Each row is a point. Each copy is the shape, with its points in the same order, stretched, turned, moved and blurred by noise. Is it also mirrored, or only turned?

Shape, 8 rows:
[[-1.2 -3.8]
 [11.1  0.2]
 [-0.8  6.2]
 [ 0.6  5.1]
 [-2.8  0.9]
 [-3.3  4.4]
 [ 0.3  4.3]
 [-2.6  1.8]]
Copy 1, 8 rows:
[[-5.3  1.1]
 [-1.6 -8.5]
 [ 3.6 -1.2]
 [ 2.6 -1.7]
 [-1.1  1.4]
 [ 1.8  1.2]
 [ 1.8 -1.5]
 [-0.3  1.0]]
Copy 1 is: only turned
Copy 2 (8 x 2):
[[-2.5  1.7]
 [-4.9 -8.9]
 [ 6.5 -1.8]
 [ 4.6 -2.3]
 [ 2.9  1.2]
 [ 6.2  0.5]
 [ 4.5 -2.4]
 [ 3.5  0.8]]
Copy 2 is: only turned
Copy 3, 8 rows:
[[  2.9   6.9]
 [  3.2 -10.1]
 [ -7.2  -2.2]
 [ -5.0  -2.5]
 [ -1.6   4.3]
 [ -6.0   2.4]
 [ -4.9  -1.8]
 [ -3.3   3.4]]
Copy 3 is: mirrored
Copy 4:
[[-3.5  2.5]
 [ 8.9  0.3]
 [ 0.9 -6.7]
 [ 1.5 -5.6]
 [-3.2 -1.5]
 [-1.9 -5.0]
 [ 0.9 -4.7]
 [-2.5 -2.5]]
Copy 4 is: mirrored

Shape, 7 rows:
[[ 0.0  2.8 -4.2]
 [-5.8  2.1  4.7]
 [ 4.6  5.1  5.0]
 [ 3.1 -8.1 -2.8]
 [ 1.6 -7.7  0.5]
 [ 7.1 -3.2  2.4]
 [-4.2  4.7  1.7]]
Copy 1:
[[ 1.8  0.5  3.2]
 [ 0.6 -3.0 -4.2]
 [-5.1 -0.3 -0.6]
 [ 1.6  6.3 -2.1]
 [ 1.3  5.8 -5.0]
 [-3.8  6.0 -3.7]
 [ 0.0 -3.2  0.1]]
Copy 1 is: mirrored
Copy 2 (7 x 3):
[[ 1.6 -2.4 -1.4]
 [ 0.9  7.8 -5.3]
 [-5.0  3.5  0.6]
 [ 8.0  0.0  6.1]
 [ 7.6  4.0  4.8]
 [ 0.9  2.3  6.1]
 [-1.0  4.3 -4.6]]
Copy 2 is: mirrored
Copy 3 (7 x 3):
[[ 3.5 -2.7  3.0]
 [ 3.2  6.3 -1.0]
 [ 0.8  2.1  7.6]
 [-5.3 -2.1 -1.3]
 [-5.2  0.7 -2.0]
 [-5.2 -0.1  3.9]
 [ 5.5  3.2  1.6]]
Copy 3 is: only turned

Shape, 8 rows:
[[ 1.5 -4.7 -0.7 -1.7]
 [ 2.4  7.2 -1.7 -3.0]
 [-0.1  3.6 -2.6  0.8]
 [ 3.3  4.2  0.2 -2.6]
 [ 1.6  0.9  7.3 -4.0]
 [-2.1 -0.5  2.2 -3.6]
 [-2.0  3.9 -4.5 -3.0]
 [-3.1  7.4  1.2  9.1]]
Copy 1 (8 x 4):
[[-1.3  2.1  0.3 -4.0]
 [ 6.6  0.5  1.1  4.3]
 [ 1.2  1.3  1.0  4.2]
 [ 5.0  1.2 -1.2  0.8]
 [ 3.5 -6.2 -1.8 -5.5]
 [ 0.2 -3.1  1.9 -2.0]
 [ 2.6  1.0  4.7  5.4]
 [-3.0 -0.3 -2.1  8.4]]
Copy 1 is: only turned
Copy 2:
[[-2.6 -0.4 -8.5 -1.0]
 [-3.3 -2.6  5.6  6.0]
 [-3.6 -0.1  3.6  0.1]
 [-1.5 -3.7  1.5  5.2]
 [ 8.5 -2.2 -3.0  8.0]
 [ 3.2  4.1 -2.5  3.0]
 [-5.4  4.5  3.7  1.4]
 [ 3.5 -1.7 12.4 -2.4]]
Copy 2 is: only turned
Copy 3:
[[-1.0 -6.4  6.3 -0.4]
 [ 3.6  2.0 -5.7 -6.5]
 [ 4.5  1.3 -1.5 -0.6]
 [ 0.6 -1.3 -4.0 -4.6]
 [-7.9 -2.2 -1.5  0.4]
 [-3.2  0.9  3.8  0.5]
 [ 5.3  4.4  1.5 -4.1]
 [ 4.2  5.6 -8.4  9.0]]
Copy 3 is: mirrored

Shape, 12 rows:
[[-2.7 -1.4  0.3  0.3  1.0 -4.2  2.4  4.9]
 [ 6.4  0.3  9.1 -1.7  2.0 -3.0  0.9  5.0]
 [-0.2  1.9  6.4  1.1 -6.6  2.3  3.8  1.7]
 [ 6.8  0.7 -3.2 -0.3 -8.7 -2.0 -3.9 -2.3]
 [ 1.9 -2.9 -2.4  7.6 -8.3  7.8  3.2 -3.4]
 [ 1.9  2.7  1.5  4.0 -2.1 -0.5  7.4 -6.8]
 [-0.4  2.4  1.7 -3.4  1.2 -2.1  2.3 -5.9]
 [ 3.2 -2.1 -0.9  4.7 -1.7  4.6  0.5 -4.4]
 [-4.6  4.0 -4.7  4.3 -1.1  0.8 -0.7  2.3]
 [-3.5 -1.2  6.3  3.3 -0.7 -3.5 -0.9  3.6]
 [-4.7 -4.5 -1.3  0.1 -0.2  3.2  6.8  0.0]
 [ 0.4 -3.6 -2.0  1.2  2.3 -0.9 -2.6  5.1]]
Copy 1:
[[-0.3 -3.5  0.9  1.3  3.6 -3.1 -1.5 -1.7]
 [ 1.6 -1.3  3.0  5.9  2.7  0.4  7.0  0.5]
 [ 4.5  1.8  3.3  1.6  0.8 -7.3  3.0  1.0]
 [ 6.6 -0.6 -3.8 -2.5  3.3 -0.3  3.0  5.6]
 [ 9.1  6.3 -2.6  0.9 -4.1 -6.7 -3.4 -1.2]
 [-2.3  6.0 -4.8  3.6  0.1 -6.9  0.7  1.0]
 [-5.4  0.9 -2.4 -1.5  0.0 -2.0  3.8  0.7]
 [ 4.8  5.3 -3.4  0.0 -1.3 -1.5 -0.6 -1.5]
 [ 0.5  1.0  0.6 -4.4  5.6 -2.0 -6.2 -1.0]
 [ 3.0 -0.7  0.4  0.2  6.6 -3.0  5.4 -4.0]
 [-0.2 -0.6 -0.2  1.1 -5.6 -5.1 -4.0 -3.8]
 [ 3.1 -2.7  0.3 -0.5  2.4  2.6 -2.0 -2.4]]
Copy 1 is: only turned
Copy 2:
[[-6.2 -0.1 -4.2  0.3 -2.2 -0.2 -6.8  2.2]
 [-7.0  5.2 -3.7  3.6 -2.0  4.9  0.5 -8.1]
 [-6.5  6.2  3.8 -1.7 -1.2 -2.4  4.1  1.4]
 [-3.7 -6.3  0.5 -3.6  3.2 -2.4  6.8 -1.6]
 [ 0.5  5.0  5.8 -2.8  8.1 -3.0  7.1  6.8]
 [-1.0  5.8 -1.3  0.3 -0.1 -0.9 11.3  5.3]
 [-2.0  0.7 -5.1 -2.8 -5.0  2.7  4.3  0.8]
 [ 1.9  3.2  1.1 -0.4  4.7  2.2  5.0  2.1]
 [ 0.3 -2.3  2.1  0.2 -1.4 -5.8 -3.7  5.3]
 [-7.1  1.7  1.2  2.7 -2.2  3.1 -4.7  2.3]
 [-2.8  5.2 -3.5 -4.6  0.5  0.1 -4.3  6.4]
 [-2.5 -2.0 -3.2  0.8  1.6  2.2 -8.6 -1.2]]
Copy 2 is: only turned
Copy 3, 12 rows:
[[ -5.0   5.8  -4.8   1.9  -1.6   2.3  -4.5   3.1]
 [  3.6   8.0  -6.7  -1.8   4.9   1.1   4.2   3.3]
 [ -3.9   4.1  -4.9   5.9  -0.2  -8.5   8.0   0.2]
 [ -0.7  -0.5   5.1   7.6   4.2 -12.0  -4.7  -1.7]
 [ -6.4  -5.2   7.6   8.4   0.3 -13.1   5.0   3.5]
 [ -6.3   2.4   8.4  11.0   2.5  -1.3   9.1  -2.8]
 [ -0.1   3.3   2.8   5.8  -1.1   3.1   1.9  -5.9]
 [ -0.5  -3.2   7.8   5.8   0.6  -3.7   3.4   1.6]
 [ -3.5  -4.2  -2.4   8.7   2.3  -0.2  -3.7   0.0]
 [ -2.8   6.3  -7.8   5.5  -2.0  -0.8  -1.3   7.2]
 [ -7.1   3.9   1.9   0.8  -6.0   0.1   2.0   1.5]
 [  0.4   0.9  -2.0  -2.0   0.0   1.0  -7.8   5.9]]
Copy 3 is: only turned
Copy 4 (12 x 8):
[[-4.5 -0.2  1.8  0.5  1.4 -4.3 -1.3  2.8]
 [ 1.4 -0.8  5.8  1.5 -3.2 -0.9  9.8 -1.7]
 [ 4.6  6.7  0.1  0.6 -1.3 -0.6  4.0  3.1]
 [ 0.1 -0.5  1.5 -2.2 -8.4  6.5  5.0  5.6]
 [ 3.2 11.2  1.4 -3.6 -7.2 -0.4 -1.2  4.2]
 [ 1.9  6.7 -8.6 -0.3 -5.3 -1.3  3.7  0.0]
 [ 0.2  2.2 -5.2  1.9 -1.4  2.4  1.5 -1.8]
 [ 2.0  6.3  2.7 -2.9 -6.7  0.4 -0.6 -0.3]
 [-1.8  0.4  0.2 -7.6  3.2 -2.3 -7.3  2.7]
 [ 1.4  0.8  4.9  1.6 -0.3 -5.9 -2.4  3.7]
 [-3.2  8.6 -0.5  1.6  1.1 -3.4 -3.8  1.3]
 [-4.6 -1.2  8.3 -2.4 -0.9 -2.3 -3.1  1.3]]
Copy 4 is: mirrored
